Each row of a before or after table is a point. The points were changed in one or more steps. Then noise was added and the rows were shuffled. The steps act on columns, c1 being the first. Write out the steps. A step turns or swaps two columns, mirrors them in a line or flattens them onto one, adds a multiple of one to another, or multiplies or shifts one. Angles are multiples of 10 degrees, from the lower column toward the higher: turns from -170 to 170, lines from 10 to 170 but not 90. Use the fewest steps. Two steps may share a column if one is a turn and the other turns, adds or multiplies; they go together, in the order done. Otherwise the lowest column goes first.
(in the rows, 128 means zero)

Before, 10 rows:
[[151 129]
 [153 104]
 [154 154]
 [153 118]
 [141 119]
 [134 139]
 [111 112]
 [130 139]
 [146 139]
 [117 112]]
After:
[[110  79]
 [147 162]
 [115  79]
 [154 206]
 [151 130]
 [135 161]
 [128 161]
 [154  97]
 [141 102]
 [153  56]]
Steps: multiply c2 by 3

Before, 11 rows:
[[ 76 164 123 151 189 175]
 [ 95 175  98 126 106 130]
 [141 128 134 126 134 112]
 [ 92 125  88 125 120 177]
 [117 150 103 134 114  86]
 [109 102 119 157 156 140]
 [138 158 117 126 146  73]
 [128 144 178 111  97 111]
 [131  83 155 147 154  67]
 [ 98  96 131 128 156  80]
 [ 85 113 160 192 164 177]]
After (11 x 6):
[[127 158  87 140 110 128]
 [156 143  89 110 166 128]
 [112 111 147 129  98 128]
 [152 196  93  74 129 130]
 [126 131  69  93  75 127]
 [133 127  73 114  98 127]
 [147 129 125 130 177 131]
 [126 137 104 100 169 128]
 [127 136 103 140 132 128]
 [190 151 131  88 158 129]
 [126 118  60  90 127 125]]
Steps: swap c1 and c4; turn c2 and c5 by -60 degrees; shift c3 by -30; multiply c6 by 0

Before, 10 rows:
[[108 113  73 106 124 174 145 162 108 114 135 118]
 [143 104 117 122 143 125 117 115 135 115 111 167]
 [111 130 117 120 136 129 159 142 131 144 152 151]
 [114 143 131 133 105 137 108 124 138  98 123 104]
 [137 133 114 121 130 155 113 120  99 132 167 152]
 [169 135 109  88 111 110 173 149 103 152 110 102]
 [107 114  67 135 149 146 129 141 128 148 150 109]
 [166 138 132 143 121 120 114 145 165 105 131 121]
 [164 114  88 140 120 152 134 117 157 137 155 142]
 [119 123  93 131 151 137 163 142 141  97 136 117]]
After:
[[155 107 164 164 120 189 132 117 157 155 155 142]
 [127 124 118 173 121 110 116 145 166 172 131 119]
 [133  90 178 150 149 195 132 142 129 100 150 109]
 [ 94 120 114 144 105 123 113 124 138 131 123 101]
 [108  95 175  62 124 221 147 163 108 117 135 121]
 [170 108 134   8 112 116 177 149 103 152 111 110]
 [134 118 134 104 136 135 155 143 131 106 151 155]
 [ 97 105 154 137 151 164 165 142 142 135 135 123]
 [123 134 153 109 143 151 111 115 135 148 111 164]
 [135 115 133 108 130 160 109 120  98 133 166 149]]
Steps: mirror c1 and c10 in the line at 30 degrees; turn c2 and c3 by -130 degrees; add 1 times c3 to c6; multiply c4 by 3; turn c7 and c12 by 10 degrees

Before, 8 rows:
[[ 98 133 120 132 125 113 127 120 136  81 189 105 129 171 118  89 102 142
  165 116]
 [171 112 117 141 106 119  83 113 166 146 141 116 154 143 126 112 104 167
   97 159]
 [ 96 110 149 148 128 123 145 130 164 146 123 156 165 144 174  85 212 123
  113 124]
 [116 104 154 122  82 115 147 108  71 113 146 131 132 171 111 121 211 119
  113 145]
 [130 138 117 138 136 121 128 119 152 147 115 135 135 132 110 122 127 124
  131 135]
 [ 96 105 139 138 138 124 140 137 143 144 124 174 122 162 169  92 103 139
  123 130]
 [167 168 141 104 141 121 141 146 132 123 106 112 139  81 111 102 106 104
  105 118]
 [102 136 115 116 110 101 120 138 165 147 146 138 167 131 114 165 120 118
  120 166]]
After:
[[171 112 109 140 105 117  84 115 166 148 141 138 153 139 124 109 144 131
   97 155]
 [128 138 133 136 137 136 128 118 152 149 116 133 133 134 120 127 138 123
  129 134]
 [106 138 126 117 112 139 120 135 162 144 148 152 167 130 121 165 145 104
  123 163]
 [165 168 104 103 139 114 138 147 135 123 107 136 136  80 121 101 125  69
  105 121]
 [112 105 198 120  83 130 146 107  71 111 147 141 132 169 123 125  72 242
  113 145]
 [ 93 102 102 134 142 178 143 138 146 147 123 131 122 161 144  90 129 100
  123 130]
 [ 94 105 198 150 131 159 142 126 166 146 124 132 164 149 148  83  79 246
  111 125]
 [ 98 133 104 133 128 103 128 120 138  81 190 143 126 170 121  92 144 101
  164 115]]
Steps: add 1.5 times c17 to c18; turn c3 and c17 by -110 degrees; turn c6 and c12 by -90 degrees; multiply c15 by 0.4
